Each row is a point. To make a cloud, some directions were put in groups of two or more. Within a group, all points are equally far from the middle, so they leave a hole (a ring in 2 directions, a hollow ball in 3). The other directions are filled evenly. Then the cloud was stretched, turned, moved and blurred a little. How many holes are there, and how many directions does each take, smallest first?

Cloud (22 x 3):
[[ 37  12 -42]
 [ 23  17  33]
 [ 19  29  28]
 [ 72  -4  18]
 [ 27 -13   1]
 [-12  35  14]
 [  0  30 -32]
 [ 19  62 -25]
 [  4   7  35]
 [-26  55 -31]
 [ 13  35  46]
 [ 50 -15  -4]
 [  8  79 -10]
 [ 44  -5  -9]
 [ -4  23  40]
 [ 33  14 -54]
 [ 44  54 -43]
 [ 11 -26   3]
 [ 36 -32  23]
 [-17 -39 -13]
 [ -4 -11   2]
 [ -6  43 -42]]
Holes: 0

Cloud (28 x 4):
[[-30 -22   1 -18]
 [-31  -8  51  34]
 [-36  -5  41  43]
 [ 37   1 -11  62]
 [-27 -15  50   1]
 [-36   4  45  22]
 [-41 -19   3  56]
 [ 44  15  19  -7]
 [ 33  -7  36  58]
 [ 14   4 -35  -9]
 [-35 -18  25  58]
 [ 35  30  18  45]
 [ 50  -7  15  -8]
 [  4 -63  13   3]
 [ 36  -7   7  66]
 [-39 -33 -18  41]
 [ 23  42  22   7]
 [-17  -4 -39   0]
 [-24 -10 -17 -17]
 [-19  42  21  22]
 [-25 -19  42  54]
 [ 39 -47 -19  32]
 [-35  27  26  32]
 [ 27 -61   3  10]
 [-42  -4  -2  52]
 [ 32  26   4  55]
 [ 38 -30 -19  54]
 [ 29  25   8 -15]]
Holes: 2 (2, 2)

Cloud (54 x 6):
[[ 32  55  -2 -24 -10 -14]
 [-24 -51 -62  12  17   0]
 [  0  12  65  14  17 -29]
 [ -8 -62 -58 -23  34  13]
 [ 46 -29  16 -31 -14  32]
 [ 15  12  -3   1  67  11]
 [-20   8  -8 -59   6 -48]
 [ 25 -46 -54 -22  39  35]
 [-45  38 -30  11  10  -3]
 [-42  -6 -14 -36 -48  28]
 [-26  48  -1  -7 -27  -8]
 [ -9  -4  57   0  23 -13]
 [-24   2   2  -2 -44 -52]
 [-36 -31  20  38  15  20]
 [ 50 -25   7 -38  -9 -18]
 [-22  10   8 -52 -12  30]
 [ -5  35 -31   9 -21  34]
 [-50 -43 -21  36 -21  10]
 [  5 -31 -79  -3 -26  24]
 [-47  22 -38  10   1 -41]
 [-35  -9  20  23  52 -43]
 [-17 -21 -31  34  30 -60]
 [-29 -17 -67  -4  -9 -15]
 [ 12 -51 -52  -4  43   2]
 [-23  18  10 -49  31   5]
 [-18 -29 -25 -64   8 -13]
 [-31 -13  21 -14  55 -19]
 [ 30  21  -6 -28 -30  26]
 [ 30 -42  -6 -50  13 -24]
 [-24 -71 -51 -17  33  17]
 [ 33 -39 -32 -21  46  31]
 [-33  28 -35  -2 -16  42]
 [-32  11  -6   7 -39 -51]
 [ 12 -54 -62 -34  31  24]
 [ 40 -72  -1  -6  18  27]
 [ 21  13  24  57   7 -12]
 [ 14 -16 -62 -43 -18   1]
 [-55 -20 -56   1 -14  16]
 [  9 -58   0   4 -49 -18]
 [ 49 -36  10 -20  30   4]
 [ 33 -18  15 -35  -9 -64]
 [ 27 -33 -38 -59 -16  10]
 [ 10  38   2   0 -36  14]
 [  8 -25 -74 -22  22   3]
 [  8 -80   1 -46 -11   7]
 [ 26 -75  -4  21   5  -3]
 [  8 -60 -12 -59  -3  -2]
 [-30  20 -40 -19 -16 -52]
 [ -7  15  37  18 -35   4]
 [-23  57  -3 -11 -19 -14]
 [ 26   6 -10  47 -24   9]
 [-17  14  35  53   9 -21]
 [  6   0  40 -16  41  10]
 [-34 -28  24  26  32   8]]
Holes: 2 (2, 3)
